Each row of a before or after table is a point. One or more steps were done to the points. Then noise was added and the rows were shuffled. The steps act on how far a point lies along the listed directions, d1 being the first. Name the steps. A step turns or swaps two directions, mirrors them in a line or flattens them onto one, adds a multiple of one to another, or multiplies one. Angles are multiples of 10 degrees, from the lower direction toward the higher: turns from -170 to 170, lines from 10 to 170 but not 90. Use the fewest steps. Two steps may share a direction if one is a turn and the other turns, adds or multiplies; they go together, in the order done. Otherwise the lowest direction goes first.
(in the rows, 128 means zero)

Directions:
(1): [168 109  86]
(2): [131 184 105]
(3): [174 141 166]
Before:
[[123 167 105]
 [124 140 111]
 [106 111 125]
 [112  96 134]
 [109 112 149]
 [105 115 144]
 [133 137 155]
 [129 134 121]
 [120 160 107]
 [119 137 141]
 [128 165 116]
 [118 161 128]
 [107 125 148]
 [143 127 136]]
After:
[[105  73 142]
 [115 227  72]
 [120 249  66]
 [133 235  86]
 [113  96 143]
 [113  64 156]
 [126 150 114]
 [157 138 162]
 [154 124 150]
 [115 170  93]
 [129 141 134]
 [ 89  76 119]
 [127 213  99]
 [ 99  33 147]]
Steps: multiply d1 by 0.4; multiply d2 by 3; multiply d3 by 2

Directions:
(1): [138 128 129 140 139 140  79  57 184]
(2): [ 71 106  89 196 132 108 122 147 147]
Before, 9 rows:
[[122  93 122 109 114 134 183 222  74]
 [148 139 121 147 121 128  98  43 181]
 [189 162 147  64 143 159 135  69 106]
 [ 88 133  99 165 145 102 139 162 111]
 [ 91 111  94 165 117  91 150 229  69]
 [ 81  95 105 183 124 104 164 175 131]
 [ 76  80 100 181 145 126 121 142 110]
 [153 155 149  72 118 143 150 146  99]
 [118 113 123 114 127 133 168 160 104]]
After, 9 rows:
[[212 148 163  66 135 155  74  65 132]
 [136  97 134 132 150 156  83  62 142]
 [204 114 164  51 122 177 127 124 123]
 [133 147 142  87 116 131 159 180  88]
 [106 133  92 138 137 120 183 194  57]
 [151 152 137 106 155 139  92  76 147]
 [167 123 157 112 136 151 109  66 180]
 [ 80 121  84 211 123  98 137 134 143]
 [152 123 143  89 133 150 150 114 126]]
Steps: swap d1 and d2

Directions:
(1): [ 95 162 149 138 126 110  68 166 198 155 102  91 139  87  90 101 175 114]
(2): [125 114  98  74 179 131  96 143  97 198 164 115 152 144 165 121 176 177]
(3): [114 103 200 131 127 165  93  76 122 198 153 152  86 138  89 117  93 122]
(4): [133 123  97  82 111 141 104 120 185 114 157  77  83 141 113 216 104 146]
Before, 10 rows:
[[142 103 110  94 121 152 135  93  99 131 155 151 108 162 125 179 100 154]
 [ 93 131 157 101 183 139  50 146 141 219 147 115 162 114 130  91 196 152]
 [151 121 102 170  95 129 166 124 161  31  82 107 103 114 142 173  92  98]
 [ 98 136 116 115 124 115  87 171 187 172 102  94 161  99 118 106 171 121]
 [108 108 143 111 105 144 123  98 144 153 155 135  80 123  91 173  92 127]
 [167 126 108 115  99 143 152  92 169  79 150 108  83 141 123 222  57 108]
 [149 140 118 165  99 115 156 126 124  79  93 128 127 155 138 121 103 110]
 [149 114 116 103 126 148 139 106 116 130 144 137  95 148 127 190 101 148]
 [161 151  79 130  91 142 191 156 158   7 106 122 140 123 153 184  90 100]
 [119 124 112  76 117 123 117 120 143 141 129  95 112 134 130 174 129 132]]
After:
[[127 144 135 122 119 124  91 150 184 133 114 108 105 105  95 166 132 123]
 [129 102 184 202  99 165 134  86 142 109  90 140  78 102  99 121  72  81]
 [134 127 166 173 105 127 126 112 122 138 104 141 117 146 111  93 105 102]
 [103 148 128 113 105 122  79 136 184 142 118 106 117 115  85 153 150 129]
 [121 126 119  87  98 115 129 111 150 124 119  99 111 135 128 178 111 127]
 [140 154 166 159  88 133 120 108 210  94 112 103  92 104  74 171  76  71]
 [153  89  69  97 124 132 183 115  93 117 141 142 150 154 172 157 113 144]
 [125 119 218 161  96 199 131  78 148 132 127 165  93 119  76 126  52  75]
 [147 117  51  72 179 133 134 154  96 117 166 111 167 155 204 162 167 186]
 [111 147 100 131  99 101 140 155 174  95 112 110 120  91 101 159 136 113]]
Steps: turn d1 and d3 by -150 degrees; turn d2 and d4 by 30 degrees

Directions:
(1): [100 140 168 137 112 115 118 114 144  72  92 148 107  53 149 129  80  73
 110  79  86  81  97 178 128 105 125 123 104 180  88  66]
(2): [137 109 140  85  63 106 163 150 111 150 189 157 114 126  90 168 188  80
  81  87 144 102  94 109 188 113 157  90 181 124 145 103]
(3): [ 83 188 163  61 126 201 132 132  77 121 131  95 101 111  90 106 109 196
 103 128 130 119  99 134 153 120 106 129 116 184 196 150]
(4): [159 179 147  98  99 102 131 114 214 204 166 105 139  89 111  92  94 149
 142 154 181  96  90 104 134 135 104 153  87  98 103  84]
(5): [149 187 110 113  79 143 202 133 144  74 126 105 107 111 184 137 180 135
 157 164 129 149 142 123 158 123  98  70 109 147  53 174]
(6): [114 127 105 159  88 172  74 155 232  75 174 163 137 116 140 121 141 137
 125  79 142 136 119 125 146 145 117 186 156 152 153 193]
Before, 11 rows:
[[120 131 149 149 135 109  90 116 127 116 100 114 134 100 122 107  82 122
  123 123 112 112 124 141 102 134 128 164 109 134 153 101]
 [135 124 104 144  74 155 127 157 166  97 159 140 122 145 138 150 182 134
  130 110 141 149 118 100 151 119 121 121 155 124 123 188]
 [140 181 158  89  63 120 149 135 167 149 139 131 103  77 126  95 124 134
  123 143 173  85 103 122 145 110 105  92 105 153  90 115]
 [137 131 171  99 104  69 157 136 136 191 154 126 107 116  98 134 107 108
  101 118 151  84 101 104 163 105 146 149 132  98 129  71]
 [110  84 125 127  95 152  98 161 145  95 134 179 107 134 107 122 138 109
   76  68 114 129 109 120 161 140 131 131 180 167 161 130]
 [104 100 148 162 150 109  92 112 108 117  93 131 142 101 151 109  72 114
  123  98  99 107 118 165  81 128 136 155 111 140 119  92]
 [137 130 131 143  67 126  90 151 227 126 187 164 136 100 135 133 124 125
  122  96 154 105  92 111 131 147 114 173 140 127 126 149]
 [106 147 142 110 159 159 127 114  82 118  92  79 131 143 142 123 102 144
  130 131 100 129 135 146 119 124 106 117 117 160 122 139]
 [114  84 117 190 139 138  88 143 193  63 116 190 148  96 146 145 105  83
  120  77  85 120 133 176 105 140 138 177 161 136 100 126]
 [134 144 111 157  76 135 136 132 206  53 148 167 106 100 157 136 155  93
  145 109 119 136 122 134 152 134 122 125 135 181  76 170]
 [103 111 158 117 146 134 121 116  90 115 102 141 114 120 120 154 112  97
   99  95  87  93 127 146 120 121 149 131 136 156 156  90]]
After (11 x 32):
[[120 104 162 122 101  74 130 117 107 143 127 139 126  80 124 125 103  76
   98  84 112  77  85 158 115 116 146 118 124 135  97  49]
 [ 92  83 143 174 192 118 113 137  82  90  67 136 115 151 143 132  84 126
  127 110  88 140 163 150 109 115 145 173 134 137 151 139]
 [ 83 119 132 146 117 173  99 154 107  39  88 166 104 114 148 119 132 134
  115  99 105 122 150 168 118 116 116 108 147 203 138 186]
 [110 145 171 110 150 129 110 101 143 143  98 115 125  92 124 122  72 115
  117 110 106  79 118 149 114 126 124 154  90 148 128  74]
 [141 123 123 142 126 112 179 134  59  87  83 130 104 133 185 170 148 114
  144 158  91 142 157 141 109 124 117  63 114 143  62 147]
 [158 137 143 130 111  70 187 115 146 129  97 143 133  62 159 148 111  69
  136 149  98  88 121 167 115 115 126  89 115 104  10  45]
 [124 122 156 119 103  89 125 122  89 125 108 122 119  96 113 134 116  95
   96 111 113 100 112 137 133 123 143 119 128 135 147  79]
 [110 153 154  84  99 147 107 131 136 160 157 101 133 118 108 130 115 143
   99  93 134  95  91 128 155 124 110 139 137 157 153 118]
 [141 158 136 106 144 126 150 116 124 130  63 109 111 113 144  85  84 159
  137 173 114 132 128 126 120 137  84  95  83 149  81  92]
 [143 167 116 145  88 114 170 109 185  63 123 144 103  95 178 132 142  94
  162 149 107 135 129 137 142 127 115  95 100 176  34 146]
 [152 162 105 147 109 146 155 133 147 113 119 100 129 141 166 131 157 161
  167 164 140 162 139 100 115 118  97 105 107 110  74 175]]
Steps: multiply d1 by 1.3; turn d2 and d4 by -170 degrees; multiply d3 by 1.3; mirror d5 and d6 in the line at 30 degrees

Directions:
(1): [174  76 155 129 132 133 108 162 188 124 176 188 163  96 110  42 101 153
 148  75  57 116 135  97 137 128 113 106 155 144 191 151 121  84  71 200
 115 132 136  76 162 106 134 144 111  94  95 165 117 144  95 122 137 167
 104 183 157 189  86 169 137 108 159 131]
(2): [ 89 107  87 120 100  91 110 148  95 191 117  82 140 125  78  87  99 150
  88 173 119 164  41 137 140 183 109 136 158 117 141 121 135 181 115 186
  72 122 161 120 136 103 186 113 170 164  93 135 203 140 153 121  99 181
 151 137 153 157 161  47 112  98 124  87]
(3): [ 70 121 122 120 161 161  95 176 112 161 141 119  98 132 118 158 122  72
  82 102 124 113 157 187 106 149 179 159  83 134 151  94  82 149 108 169
 241  39 104  97 106 119 144 143  91  75  92  91 170 118 139 131 153 107
 151 125 116 174 102 142 123  53 134 103]
(4): [148  98 102 178 137 125 133 128  81 127 164  77  82  80 113 123 149 129
 139 183 118  38 160 113 138 166 136 110 100  94 143 162 227 154  68  84
 173 163 168 107  72 125  84 156 178 158 132 124 125 157 142 138 136 127
 133 188 150 114 155 163 167  68 171 120]
Before:
[[119 121 122 132 131 121 128 135 122 143 128 115 127 117 113 113 118 131
  131 130 121 135 122 145 135 146 129 140 126 127 138 126 123 143 116 150
  134 119 136 115 118 119 142 125 136 125 113 123 149 132 122 137 121 145
  120 137 140 141 140 116 125 112 132 115]
 [137 110 132 130 118 118 117 131 124 140 138 119 126 121 115 105 123 143
  140 139 121 120 116 123 130 140 120 118 140 121 141 139 144 130 122 130
  113 146 139 130 128 128 132 129 147 140 136 139 132 141 132 130 122 135
  127 146 143 129 125 117 128 119 130 122]
 [132 117 118 128 130 120 124 133 131 141 137 124 128 118 117 108 120 129
  122 145 118 118 134 123 129 153 125 122 122 134 142 128 138 129 102 138
  136 126 136 109 117 123 141 131 144 134 122 127 142 131 137 118 122 138
  119 142 133 143 134 125 129 112 130 124]
 [110 128 119 120 132 119 118 148 115 144 125 121 124 130 131 127 125 124
  111 134 131 145 109 144 124 147 134 130 123 126 128 122 118 147 134 147
  132 119 120 123 135 117 141 116 124 120 109 130 146 126 141 127 132 133
  139 125 128 138 125 111 115 118 124 114]
 [ 82 170  86 133 124 120 136 106  51 149  89  58  86 150 136 192 160 104
  108 189 188 126 123 153 127 144 143 150  93 102  77 106 152 179 168  67
  154 120 135 170  89 146 127 109 159 169 147  94 156 110 169 142 118  96
  157  86 109  75 171  90 121 125 115 114]
 [ 93 146 119 131 129 120 126 124  93 141 102  96 100 139 126 169 130 106
  102 163 163 131 112 159 122 143 134 137 118 112 105 115 128 158 152 104
  145 120 133 148 101 139 130 130 128 138 130 102 151 117 148 139 120 105
  141 106 117 102 155 101 127 118 113 112]
 [106 151 127 127 144 142 133 118 116 125 117 125 116 150 145 164 134 108
  114 133 159 123 141 148 118 115 143 138 105 121 103 109 121 132 147  94
  157 108 117 155 120 138 115 129 110 115 144 105 125 117 138 133 130 107
  135  96 104 121 133 138 125 128 116 123]
 [134 127 127 134 106 109 129 122 131 135 129 140 136 119 124 107 129 149
  142 134 112 120 118 106 142 135 105 121 140 127 130 138 154 116 115 130
   97 156 145 122 131 118 124 134 139 146 130 139 116 139 128 121 121 142
  122 126 131 121 130 133 134 144 133 136]
 [119 131 118 124 121 115 129 115  96 139 119 102 121 124 123 134 135 132
  130 161 147 129 117 122 130 135 126 135 129 117 119 136 134 147 136 111
  115 145 144 135 120 130 135 129 146 154 132 120 132 134 151 127 121 130
  145 121 121 110 147 124 133 119 126 126]
 [129 123 117 141 128 134 125 139 121 132 138 123 111 115 116 128 130 118
  125 141 120 112 142 141 120 140 130 122 130 116 139 123 147 141 109 126
  154 134 141 114 115 127 122 140 141 128 126 126 130 139 137 139 128 122
  130 143 133 133 128 136 134 109 132 128]
 [136 122 135 135 137 144 141 125 145 106 136 139 122 122 134 126 142 123
  148 116 121  98 159 127 134 113 141 125 117 125 133 134 129 107 122 105
  161 137 128 120 111 143 105 141 114 116 147 127 103 129 118 142 136 112
  120 134 117 121 120 164 140 124 140 147]
 [118 120 134 130 127 130 126 130 117 131 131 127 117 118 123 140 126 116
  114 123 140 121 133 136 123 131 128 139 118 122 124 118 124 141 128 128
  141 114 119 129 117 128 134 130 137 121 115 124 128 129 130 142 119 115
  132 131 125 136 135 126 127 123 132 123]
 [109 141 113 124 127 119 132 124 106 137 102 100 118 137 134 148 141 121
  126 147 141 130 114 131 125 135 139 137 117 119 116 122 122 143 139 108
  130 131 140 144 118 130 147 115 143 136 134 125 146 132 146 128 118 121
  141 113 118 131 146 100 120 126 122 123]
 [126 115 115 133 118 131 124 132 129 128 141 125 141 123 117 105 121 129
  131 136 111 133 104 120 135 132 116 127 137 134 133 121 130 133 128 142
   96 140 135 124 122 132 137 122 134 143 123 141 137 135 130 137 123 148
  124 142 137 131 131 117 136 135 121 123]]
After:
[[124 136 123 126 134 125 131 115 102 126 124 111 113 124 134 145 143 123
  136 148 148 116 139 123 127 125 135 134 115 117 119 133 132 139 136 102
  140 140 135 130 115 132 125 132 134 142 138 114 119 134 148 129 128 117
  143 122 115 107 137 145 138 114 128 133]
 [132 163 146 127 145 149 144  99 137  95 114 148 124 155 165 169 144 114
  139 120 165 120 159 131 120  91 135 129 106 126  91 119 120 106 162  68
  142 130 110 168 131 150  95 129 101 115 163 113  90 111 127 136 134  92
  120  88  96 101 126 160 129 164 111 144]
 [127 162 142 133 134 128 145 100 117 104  98 125 108 146 155 180 145 113
  135 146 168 127 144 140 119 108 130 127 122 116  91 126 128 123 171  70
  138 144 119 160 109 153 104 129 115 133 157 109 103 112 129 139 126  84
  120  98 105  79 142 135 132 157 110 137]
 [135 126 141 129 120 124 131 116 128 118 125 138 130 121 128 134 128 130
  127 121 142 132 127 121 126 118 116 132 130 124 114 125 125 127 139 120
  111 133 117 135 128 132 129 124 138 128 126 135 114 128 124 142 113 120
  120 124 124 124 137 124 126 148 127 135]
 [125 147 126 124 134 129 136 117 117 117 102 118 117 137 147 159 149 119
  139 133 143 119 137 126 119 119 142 136 111 123 110 126 121 125 145  90
  139 137 132 148 118 139 130 115 133 127 144 125 122 129 140 130 126 108
  132 111 112 119 136 121 124 139 122 134]
 [124 134 123 117 128 112 125 138 122 135 119 126 133 132 137 124 124 137
  124 133 133 155 102 132 125 138 124 124 135 124 122 127 118 142 144 138
  106 138 121 133 144 120 139 111 125 125 116 138 133 123 134 130 126 136
  132 122 131 127 126 104 112 139 120 124]
 [132 193 128 140 141 142 162  79  89  82  91 110  90 154 188 221 187  97
  154 149 197 108 190 132 121  85 146 133  79 116  58 121 148 124 191   8
  167 146 104 187  92 170  75 117 123 149 191  98  79 101 140 149 133  54
  130  71  87  36 146 158 134 179 111 159]
 [127 103 126 127 118 118 113 138 114 150 142 109 121 116 108 104 122 138
  132 143 118 119 114 130 129 154 125 124 135 119 146 135 143 140 115 140
  125 136 139 124 125 125 138 129 150 137 128 134 146 142 135 129 122 140
  129 150 144 138 127 112 128 103 131 115]
 [111 108 109 134 122 135 115 145 118 142 148 112 131 121 109 108 119 118
  119 141 111 126 107 134 134 144 128 133 131 130 139 114 127 146 118 153
  117 122 136 118 112 126 140 124 137 137 111 134 151 137 137 138 124 148
  131 148 136 143 129 114 135 112 126 113]
 [108 115 115 139 117 120 114 142 113 157 140 127 120 112 112 118 125 131
  123 135 105 105 125 129 136 156 123 132 120 122 144 128 152 136  98 149
  145 124 146 105 114 111 132 141 139 130 108 126 142 138 139 122 129 143
  137 136 132 143 126 134 137 102 139 120]
 [145 129 119 139 115 126 136 123 132 121 128 134 125 117 120 117 132 139
  140 143 124 127 126 125 127 128 112 113 148 117 131 129 150 130 126 120
  111 158 148 126 129 128 124 134 150 142 139 138 117 141 134 138 117 129
  123 136 135 122 134 125 130 140 125 136]
 [128 123 125 128 122 113 134 124 125 140 121 117 138 118 115 107 114 144
  139 136 121 148 110 134 141 139 114 136 141 126 133 130 126 139 123 148
  100 135 139 125 131 123 145 118 145 137 118 130 146 136 121 135 114 150
  116 134 142 134 146 101 121 133 124 118]
 [140 116 113 124 116 110 127 129 134 143 131 123 138 122 114  99 116 141
  124 149 117 132 118 112 133 150 114 115 135 135 136 134 139 134 109 138
  107 140 140 113 127 122 146 123 153 143 125 136 144 132 134 115 115 145
  119 138 138 140 142 109 128 124 123 125]
 [138 122 133 130 131 141 144 118 146 107 133 140 128 125 133 119 141 134
  152 121 123 106 148 119 136 113 134 122 128 125 129 134 129 105 126 106
  141 147 130 126 118 141 110 134 119 126 149 132 104 132 116 143 130 118
  118 135 119 118 128 154 139 135 137 146]]
Steps: add 1 times d1 to d2; mirror d3 and d4 in the line at 110 degrees
